Rows are points. The points of each table are mixes of a few directions, plus a little noise. How many directions does each table use, and how many do they share? Where both have some left over, give the other angles between the two spaces (their principal angles), to ten degrees, smallest first.

First (6 x 3)
[[-43.2  18.8   0.7]
 [ 39.5 -16.3  -0.9]
 [-27.7  12.0   0.1]
 [-13.3   5.7   0.7]
 [ -6.3   2.7   0.4]
 [ 50.8 -22.0  -1.1]]
Second (7 x 3)
[[-42.6  18.2   0.5]
 [  8.0  -3.3   0.3]
 [ -6.8   2.8  -0.1]
 [-41.3  17.5   0.9]
 [ 14.1  -5.9   0.2]
 [ 65.2 -28.1  -1.2]
 [  3.6  -1.7   0.1]]
Directions: first 1, second 1, shared 1

First (8 x 6)
[[  7.7   3.1 -34.9   7.7  42.6 -16.4]
 [-38.4 -19.6  60.6  26.6   6.7  43.3]
 [-11.6  -6.0   2.6   1.4  -2.3   2.3]
 [-10.1  -8.0 -30.7  -2.4  31.5 -50.4]
 [ 20.4   9.9   9.3  -7.9 -17.4   4.6]
 [ 11.0   3.8  -7.6 -10.2  -6.9 -18.9]
 [  4.1   7.0 -16.5  -9.6 -35.3  33.9]
 [ 14.6   7.9  16.4  -8.5 -20.5   1.7]]
Second (9 x 6)
[[  0.6  -2.0   0.1  -0.2   0.2   0.8]
 [ 12.5 -48.0   3.5  -1.3   6.1  18.2]
 [ -6.5  23.7  -1.6   0.7  -3.0  -9.1]
 [-18.0  66.9  -4.9   1.5  -8.6 -25.2]
 [ 14.6 -55.7   4.1  -1.6   7.2  21.1]
 [  1.3  -4.8   0.3  -0.4   0.9   1.6]
 [ 18.7 -71.5   5.0  -2.2   9.1  27.0]
 [ -8.6  33.2  -2.4   1.1  -4.4 -12.6]
 [-15.2  57.7  -4.4   1.7  -7.4 -21.8]]
Directions: first 4, second 1, shared 0; angles 70

First (7 x 9)
[[ 10.3  -8.4  12.4  -0.3  24.4   1.1 -12.6  36.5 -22.3]
 [  3.4   5.7   4.9 -16.1  11.2 -10.6 -10.8  20.2  -0.6]
 [  7.3 -14.2  -7.7  18.3  17.8  21.3  -2.5   4.7 -14.5]
 [  7.8   4.9  20.8 -22.3  17.4 -19.4 -14.6  45.5 -11.0]
 [-19.1   2.2   3.4  19.5 -69.9  -6.1  40.3 -65.0  22.0]
 [ -0.2   8.9 -10.5 -20.2  20.0  -4.2 -17.0  12.8   8.3]
 [-11.1  -1.2 -25.9  21.5 -21.5  18.1  15.9 -54.2  18.5]]
Second (7 x 9)
[[ -5.1 -17.7  -2.1   2.8   6.2  19.4   6.4 -12.6 -24.9]
 [-10.1 -20.4   5.1   6.9  10.0  13.4  15.5 -12.4 -14.2]
 [-15.6 -27.9   9.6  10.3  14.2  14.9  20.8 -15.4 -13.9]
 [ 33.2  41.5 -28.7 -21.1 -25.2  -2.5 -46.0  18.5  -7.7]
 [-14.8 -24.7   7.3   9.2  12.7  15.9  19.6 -15.9 -14.8]
 [  4.0   3.8  -2.7  -2.0  -1.6   0.4  -5.1   1.7  -1.4]
 [  8.3  45.1  11.0  -6.2 -15.2 -59.9 -12.3  36.7  77.9]]
Directions: first 3, second 2, shared 0; angles 40, 70

First (9 x 12)
[[-13.4 -25.5  16.0  -6.2  21.3 -38.2  -8.7  67.7  28.1   8.2 -25.9  -9.2]
 [-25.1  16.2  -9.0 -11.3   4.9  -8.8  -6.9 -29.9 -15.3 -51.2  22.4  17.8]
 [ 28.4   1.3  18.5   7.8   2.5  26.5  15.0   2.2  13.6  32.6 -21.7 -27.0]
 [ 15.4 -12.4  24.8  12.9 -15.0  22.6  -6.7  18.7 -10.4   7.7 -34.4  -6.7]
 [ -5.4   4.1  -1.0  -4.3 -10.7  30.9   1.9 -13.2 -20.8  -1.2  19.0 -24.0]
 [-10.9  16.7  -3.1  -9.6  27.7 -14.0  11.8 -20.6  18.0 -24.0  10.1  -2.3]
 [  7.0   2.2 -26.4   0.7 -41.1  14.2 -11.6 -16.3 -37.6  19.6  34.1  20.2]
 [ 20.3  22.3 -14.9 -14.8 -30.7  -7.8 -12.8 -15.9 -25.4  11.6  29.0  41.1]
 [-17.3 -24.3  -4.3  26.3  41.1 -25.1  18.4   8.1  48.6  -4.4 -33.2 -11.8]]
Second (9 x 12)
[[  2.0  17.5  13.8  -9.4  14.3  12.7   9.1 -17.8   4.5 -17.6   0.2 -15.1]
 [-43.2 -50.5 -25.7  23.0   9.7   7.4   7.2  31.8  10.7  23.6   7.7 -51.2]
 [ 15.3  24.6  14.8 -11.8   3.1   3.2   1.7 -18.5  -1.6 -15.6  -2.4  10.2]
 [ 15.3  52.7  38.0 -27.2  30.3  27.4  19.2 -48.7   7.6 -46.0  -1.5 -22.1]
 [  3.6   0.9  -0.6  -0.2  -4.0  -3.4  -2.6   0.8  -2.0   1.5  -0.8   7.9]
 [-35.9 -57.9 -34.5  27.9  -7.4  -7.6  -3.9  43.5   3.7  36.8   5.8 -24.1]
 [ -2.9  -1.5  -0.1   0.5   2.5   2.1   1.6   0.1   1.3  -0.4   0.6  -5.6]
 [  9.1   1.3  -2.3   0.2 -11.0  -9.5  -7.3   3.3  -5.3   5.1  -2.0  21.5]
 [ 36.9  12.9  -3.1  -3.1 -37.4 -32.3 -25.0   5.4 -19.0  12.6  -7.7  78.5]]
Directions: first 6, second 2, shared 2

First (11 x 18)
[[-11.7  20.1  10.1 -15.1 -19.2 -13.9  20.4  44.6  16.1  -5.1  30.0  -4.7
  -26.0 -52.2   4.0  12.4   7.1 -21.8]
 [-41.3  47.5   1.0  18.1 -12.0 -35.0  15.1 -26.7  16.7  30.0 -17.3 -47.9
   -7.1 -23.2  -8.3 -26.2   8.1 -10.4]
 [ 14.3 -18.4 -10.6 -22.7   6.0  10.5 -12.5  56.7  11.8 -19.4  34.5  30.9
   -4.8 -11.0  -0.4  28.8   6.9   0.1]
 [-30.2  29.7 -13.1   5.4  -1.0 -24.4  -2.1   8.0  24.7  15.3   2.7 -23.6
   -4.6 -19.6 -11.1  -7.9  13.0  -5.1]
 [ 23.0 -32.8 -15.3 -12.2  16.7  20.3 -23.4  25.6  -0.1 -17.8  15.2  32.9
   10.7  20.7  -2.4  20.0   1.2  14.1]
 [ 11.8 -10.5  10.7  10.9   1.2  12.0   5.3 -41.3 -23.3   1.8 -24.5  -0.3
    9.7  25.4   6.1 -12.3 -13.5   5.6]
 [-22.3  32.0  11.5  -9.2 -22.7 -21.8  24.7  33.5  17.5   3.4  23.0 -17.9
  -27.4 -56.7   2.3   3.0   8.2 -24.7]
 [ -8.6  12.2   5.6   6.0  -6.6  -8.4   9.4 -11.7  -0.8   7.7  -6.4 -14.2
   -3.9  -7.3   1.0  -9.6  -1.1  -6.1]
 [ 36.0 -38.5   3.5 -16.6   6.9  28.8  -7.5  24.6 -14.4 -26.5  16.8  40.6
    2.3  13.6   8.6  24.0  -7.3   6.2]
 [ 13.7 -18.9  -3.4  10.6  13.7  14.1 -12.0 -35.1 -17.2   0.8 -22.4   7.6
   18.0  38.9  -1.4  -8.2  -8.6  15.0]
 [ 16.8 -23.6  -1.5  26.1  18.7  20.9 -14.3 -80.0 -32.2   9.8 -50.7  -0.9
   32.8  69.4  -0.6 -23.7 -16.8  24.4]]
Second (8 x 18)
[[ 16.7 -16.8  -2.5 -17.9 -17.0  -3.5 -17.4  -9.0   1.1   4.4  -2.4   5.3
   22.9  33.0   6.8  15.7 -21.2  29.6]
 [-27.5  20.1 -18.2  25.7  25.4  -7.6  -4.7 -11.4  11.1  12.3 -14.2 -17.0
   -1.1  -4.2 -17.7 -22.6  22.1  -9.5]
 [ 13.3  -6.7  17.7 -10.5 -10.0   8.8  16.5  16.9 -10.1 -13.3  13.5  11.8
  -14.2 -18.7  11.1   9.7  -5.0 -11.2]
 [-62.3  43.1 -49.8  55.2  56.2 -22.6 -25.1 -37.4  30.6  35.4 -37.8 -42.1
   10.9  10.2 -43.0 -50.0  44.9  -6.1]
 [ 44.5 -34.5  21.1 -42.1 -41.9   7.4  -3.3   9.9 -13.0 -12.7  16.3  24.1
   14.7  24.6  26.2  37.0 -40.3  29.1]
 [  5.7  -1.1  12.3  -3.4  -3.2   6.7  14.3  12.8  -6.8 -10.2   9.4   6.9
  -13.7 -18.5   6.1   3.3   0.7 -13.5]
 [ 25.8 -18.8  17.7 -23.8 -23.5   8.0   5.9  12.2 -10.8 -11.5  13.2  16.2
    0.2   2.4  16.6  21.2 -20.5   7.8]
 [-15.4  14.8   2.2  16.1  15.4   3.0  15.1   7.7  -0.4  -3.2   1.6  -4.2
  -19.6 -29.6  -6.5 -14.0  18.7 -25.8]]
Directions: first 3, second 2, shared 1; angles 50
